Each row is a point. Each copy is the shape, with its points in the same order, turned, moved and blurred by noise. Some copies are also mirrored. Which?
In the rows, 128 means zero.

Shape (6 x 3):
[[113  75 130]
 [104 105 133]
 [128  98 106]
 [199 146  92]
 [110 186 169]
 [133 137 169]]
Copy 1, 6 rows:
[[138  82 109]
 [120  99  98]
 [131 109 131]
 [174 175 163]
 [132 184  41]
 [142 138  68]]
Copy 1 is: mirrored
Copy 2, 6 rows:
[[ 92 155 118]
 [102 124 139]
 [121 124  96]
 [203 105 119]
 [112  68 184]
 [122 114 177]]
Copy 2 is: mirrored

Shape, 9 rows:
[[166 159 194 167  84  75]
 [100  84 143  77 145 122]
 [125 122 161  91 117 104]
 [ 82 135 157 163 112 177]
 [154 165 100 148 171 126]
 [110  95 120 172  86 133]
 [ 85 183 149 150 186 169]
 [192 118 177 147 101 109]
 [142 187 110 104 107 137]]
Copy 1, 9 rows:
[[136 105  95 125 116  38]
 [149  86 159 125 100 188]
 [142  98 151 114 102 130]
 [ 91 127  83 180  89 154]
 [121 135 117 133 197 143]
 [132 111  53 124 100 156]
 [ 66 121 135 197 163 155]
 [185 133 107 125 120  81]
 [ 89 163 132  91 141 128]]
Copy 1 is: only turned
Copy 2, 9 rows:
[[212 200 140 135 101 121]
 [107 107 136 133 131  47]
 [141 134 154 126 104  69]
 [105 158 154 164 169 135]
 [125 147 123  53 148 130]
 [117 153  87 167 125 135]
 [ 96 170 180  89 204 125]
 [210 135 124 129 113 121]
 [112 144 169  84  94 139]]
Copy 2 is: only turned
Copy 3 (9 x 6):
[[ 78 146 118 205 104  76]
 [160  76 185 149 107 159]
 [121  99 177 165 119 125]
 [ 98 130 108 149 107 201]
 [148 136 104 104 159 112]
 [121 137 119 131  52 154]
 [133 139 102 140 187 196]
 [ 95  91 107 175  95  78]
 [ 83 136 153  99 153 116]]
Copy 3 is: mirrored
Copy 4, 9 rows:
[[ 83  81 208 142  97 140]
 [112 125  89  81 178 147]
 [ 82 128 140 109 155 138]
 [148 116 102 179 139 167]
 [127 109 118 148 139  49]
 [181 109 134 125 107 159]
 [124 108  68 205 161  92]
 [122  94 207 122 140 131]
 [105 169 141 151 131  91]]
Copy 4 is: only turned

Shape, 11 rows:
[[173  63 106 116 114  81 154 152]
 [ 97  89 184  74  95 144  89 131]
 [117  69  79 163  91 119  93  67]
 [ 72 161  93 146 148 158 154 159]
 [143 136 106 100 110  97 148 167]
 [121 148 125 102 117 117 164  85]
 [154 144 117 166 199 144 155 157]
 [135 131  74 135 138 168  71  60]
 [155 153 108  72 139 184 175 130]
 [119 113 133 164 147 115  81  88]
 [159 158 106 169 130 148 157 137]]
Copy 1, 11 rows:
[[156  56 158 109 108 106  96  89]
 [123 155 124  55  75 141  95 166]
 [ 84 102 122 174  97 147  47 126]
 [100  88  57 110 175 168 157 138]
 [137  89 106 106 118  94 144 103]
 [113 158 103 122 143 122 123  81]
 [185  88 106 136 202 157 140 136]
 [138 142  57 194 111 168  69 136]
 [171 138  76 112 117 170 175  73]
 [123 135 112 156 151 134  58 166]
 [138 103 112 169 166 142 163 128]]
Copy 1 is: only turned
Copy 2, 11 rows:
[[165 144 119 197  80  94 177 139]
 [129  72 158 113 106 165 159 192]
 [ 91  79 139 195  95 146 155  70]
 [ 66 180 114 129 157 135 102 141]
 [138 157 107 126 112  92 156 144]
 [130 135 142 129 175 125 175 112]
 [137 211 161 161 135 119  80 126]
 [125  84 139 143 137 165  89  51]
 [176 171 100 113 171 165 131 135]
 [104 100 194 160 113 128 114  98]
 [123 201 142 133 117 136 128  91]]
Copy 2 is: only turned
Copy 3:
[[143 146 108  68 152 122 163 210]
 [102 142 200 168 135 152 149 151]
 [146  85  89 142 169 180 100 200]
 [105 108 107  95  88 116  69  94]
 [111 173 116  88 123 114 119 170]
 [ 83 139  89 145 162 103 114 143]
 [169 149  76  76 127 108 118  71]
 [128 121  72 148 178 214  79 123]
 [ 52 167  85  98 130 145 151  93]
 [178 123 113 154 176 148  93 140]
 [142 150  53 112 104 121 117 124]]
Copy 3 is: mirrored
